Every row gives one point. Each copy is the shape, with its points in the same order, turned, moved and blurred by noise. Some copies are also mirrored. Which?
(in the rows, 128 means zero)

Shape, 5 rows:
[[160 135]
 [ 65 143]
 [144 125]
 [129 103]
 [170 139]]
Copy 1 (5 x 2):
[[162 144]
 [ 69 123]
 [150 130]
 [144 106]
 [172 149]]
Copy 1 is: only turned
Copy 2 (5 x 2):
[[118 133]
 [202 166]
 [132 134]
 [150 113]
 [105 136]]
Copy 2 is: mirrored
Copy 3 (5 x 2):
[[160 126]
 [ 74 165]
 [141 121]
 [121 107]
 [168 125]]
Copy 3 is: only turned
Copy 4 (5 x 2):
[[137  88]
 [135 184]
 [149 104]
 [172 118]
 [135  82]]
Copy 4 is: mirrored

Shape (6 x 3):
[[ 81  87 153]
 [155 145 161]
 [156 182  95]
 [158 118 131]
 [111 155 162]
 [127 114 116]]
Copy 1, 6 rows:
[[ 88  65 157]
 [139 151 179]
 [130 187 119]
 [148 119 143]
 [102 140 175]
 [131 111 126]]
Copy 1 is: only turned
Copy 2 (6 x 3):
[[ 93  93 181]
 [149 169 164]
 [160 175  94]
 [157 132 155]
 [102 163 158]
 [141 113 142]]
Copy 2 is: only turned
Copy 3:
[[ 67 131  85]
 [139 159 147]
 [163  94 159]
 [147 140 111]
 [ 99 137 147]
 [132 118 107]]
Copy 3 is: mirrored
Copy 4, 6 rows:
[[ 74 100 166]
 [137 160 148]
 [150 149  80]
 [142 116 151]
 [ 93 157 137]
 [126 102 133]]
Copy 4 is: only turned

Shape:
[[116  80 125 134]
 [122 153  98 161]
 [143 112 136  89]
 [105  88 109 167]
 [127 135 153 163]
 [145 162 164  92]
 [172 161 131 108]
 [ 79 127 127 147]
 [143  94 185  98]
 [117  88 126 108]]
Copy 1, 10 rows:
[[ 96  82 120 145]
 [116 145 181 122]
 [134 115  91 125]
 [ 76  93 162 145]
 [131 120 158 171]
 [158 158  94 141]
 [174 139 127 112]
 [ 73 145 141 157]
 [145 101  78 175]
 [ 95 100  99 134]]
Copy 1 is: mirrored
Copy 2 (10 x 4):
[[135  80 118 161]
 [136 160 133 142]
 [148  78 127 100]
 [132 110 118 187]
 [118 118 173 146]
 [125 101 163  71]
 [162 122 158  81]
 [ 90 122 122 153]
 [130  43 163 111]
 [134  74 112 136]]
Copy 2 is: only turned
Copy 3, 10 rows:
[[130  85 146 145]
 [119 112  71 163]
 [163 129 138 120]
 [108  70 124 167]
 [ 91 112 101 121]
 [139 171 114 101]
 [159 144  83 104]
 [ 95 124 126 174]
 [132 125 164  83]
 [146 103 154 145]]
Copy 3 is: mirrored

Shape (9 x 4):
[[153 120  99 164]
 [124 134  94  99]
 [121 136 140 106]
 [175  90 114  95]
 [ 70 161  70 131]
 [123 101 122 151]
 [124 141 195 126]
 [142  86 146 107]
 [141 135 161 111]]
Copy 1 (9 x 4):
[[167 136 126  97]
 [101 117 129 123]
 [116 139 129 163]
 [140  99  74 142]
 [ 96 123 193  96]
 [166 118 141 135]
 [147 176 132 196]
 [151 104 107 173]
 [131 156 111 170]]
Copy 1 is: mirrored
Copy 2 (9 x 4):
[[153  74 152 126]
 [104  99  96 119]
 [119 141 120 117]
 [104  99 153  66]
 [129  91  81 183]
 [133 105 160 140]
 [150 184 144 113]
 [100 127 159 101]
 [135 158 126 102]]
Copy 2 is: only turned
Copy 3, 9 rows:
[[135  80 117 164]
 [139 153 122 140]
 [125 140 137 104]
 [197 116 121 119]
 [ 77 168 104 170]
 [122  90 104 131]
 [ 99 103 166  68]
 [154 102 108  87]
 [132 118 159  98]]
Copy 3 is: only turned
Copy 4, 9 rows:
[[112 130 165 142]
 [ 95 155 135  81]
 [120 149 103 101]
 [155 145 168  78]
 [ 31 139 113 109]
 [116 108 135 120]
 [159 141  67 132]
 [160 119 131  86]
 [148 155 102 113]]
Copy 4 is: mirrored

Shape, 9 rows:
[[157 143 161 136 115 182]
 [129 152 160 148 158 111]
 [134  61 160 109 146 125]
 [163 126 134 137 147 160]
 [149 154 151  71 133 122]
 [161 144  97 121 142 122]
 [124 126 146 149 119 120]
 [ 52 110 117 148  83 115]
 [ 35 135 147 146 148 118]]
Copy 1, 9 rows:
[[148 169 167 127  94 164]
 [138 169 137 121 164 120]
 [137  82 172 135 157 158]
 [170 147 131 130 118 152]
 [139 133 165  60 131 132]
 [169 133 100  93 118 126]
 [119 145 135 136 128 123]
 [ 44 120  97 143 115 144]
 [ 58 163 103 137 173 155]]
Copy 1 is: only turned
Copy 2, 9 rows:
[[161 125 152 117 149 185]
 [131 146 150 150 156 115]
 [147 106 194 155  83 128]
 [168 130 135 145 135 162]
 [145 174 158  94 116 128]
 [160 143 100 139 112 133]
 [113 110 133 136 136 127]
 [ 46  96 119 135 106 143]
 [ 45 144 148 180 126 143]]
Copy 2 is: mirrored
Copy 3 (9 x 6):
[[151 164 151 166  85 166]
 [111 168 170 162 144 114]
 [126  76 160 154 102 104]
 [172 143 151 154 118 147]
 [145 164 126 144  89  91]
 [165 152 137 111 134 115]
 [109 146 155 132 120 139]
 [ 58 122 112 104 131 166]
 [ 49 128 112 164 163 131]]
Copy 3 is: mirrored
